Every row gives one point. Examples show where two turns around zero, p and q, send a point. Where does a point land after both, in the order given? Backwards means that the second turn is done in reverse. Each puzzle has new turns, and all numbers are rounded.
In the rows, 128 means zero.

Turn p:
[152 111 138] -> [117 111 105]
[122 145 100] -> [128 161 134]
[125 138 129] -> [137 132 130]
[138  72 131] -> [ 81  96 122]
[104 174 142] -> [176 140 148]
Turn q:
[131 141 144] -> [140 143 121]
[116 140  55] -> [69 92 98]
[113 107 163] -> [142 150 163]
[121 151 119] -> [115 137 108]
[145 108 148] -> [155 122 146]
[141 121 140] -> [146 125 133]
Where do these land?
p, then q: [121 137 107] -> [130 145 112]
p, then q backwards: [130 144 141] -> [146 129 139]
p, then q: [105 113  95] -> [124 171 129]
p, then q: [128 127 122] -> [125 133 126]
p, then q: [139 126 204] -> [149  65 167]
q, then p: [145 121  99] -> [ 96 119 138]

Turn p:
[105 125 103  90] -> [112 176 127 120]
[112 123 102 139] -> [ 98 131 115 130]
[135 144 105  92] -> [134 169 128 148]
[138 133 194 167] -> [156  65 160 112]
[135 140 123 134] -> [127 124 130 143]
[142 103 141 145] -> [141 104 110 113]
Turn q:
[ 98 140 133 120] -> [132 118 118  98]
[131  88 138 102] -> [ 89 104 123 143]
[167  99 158 149] -> [103 135 174 158]
[159 141  95 113] -> [154 128 108 165]
[107 147  99 141] -> [147 151 103 111]
[106 153 146 143] -> [143 131 143  93]
Where do these land?
p, then q: [150 161 161 100] -> [139 124 181 150]
q, then p: [145 157 105 145] -> [147 114 125 165]
p, then q backwards: [100 103 114 106] -> [ 94 115 119 155]
q, then p: [143 107 123 162] -> [116 113 165 140]
p, then q: [101 101 162 142] -> [104  84 113 135]
p, then q: [129 140 102 114] -> [149 145 130 112]

Turn p:
[140 144  88  81 105 152] -> [ 74 118 162 109 100 127]
[181 144 164 142 155 117] -> [108 137  85 162 164 103]
[120 105 147 155 102 123] -> [156 120 104 100 139 138]
[159 153 148 114 128  93] -> [ 99 119 123 150 173 132]
[103 120 104 159 142  90] -> [177 115 156 136 144 114]
[124 127  91 106 116 145] -> [110 118 156 112 100 123]
[ 97 123 147 135 121 169] -> [142 162 114 108 100 148]
[105 127 128 155 118 118] -> [159 134 135 112 140 130]
[123 109 136 105 166 145] -> [128 130 117 163  92 136]
Turn q:
[100 122 144 143 100 108] -> [153 120 103  96 127 117]
[ 97 115 105 169 139 136] -> [147 152 145 118 128  81]
[130  88 139 165 153 137] -> [136 141 116 156 103  83]
[101 144 156 140 108 145] -> [140 119 131  91  96 129]
[ 86 122 133 122 136 128] -> [111 134 122  96 126 105]
[176 149 116 114 145 116] -> [119 107 145 169 149 153]
[168 124 110 101 119 138] -> [121 144 129 157 139 168]
[165 160 122  71 123 115] -> [ 99 107 133 141 156 188]
Where do these land?
p, then q: [ 93 138 113 154 123 115] -> [115  99 125 154 112 150]
q, then p: [153 136 120 125 165 152] -> [161 153 111 113 146 141]
q, then p: [101 130 110  80 136  93] -> [144 138 160 171  92 140]
p, then q backwards: [147 100 139 133 132 161] -> [117  98 165 129 123 128]
q, then p: [153 151 145 156  90 138] -> [ 98 115  86 103 121 111]
q, then p backwards: [138 135 108 153  87 128] -> [ 86 121 137 155 130 114]
q, then p: [137 100 119 120 125  87] -> [143 123 150 149 119  90]
q, then p: [103 134 170 103 166 150] -> [152 115 152  98 121 180]
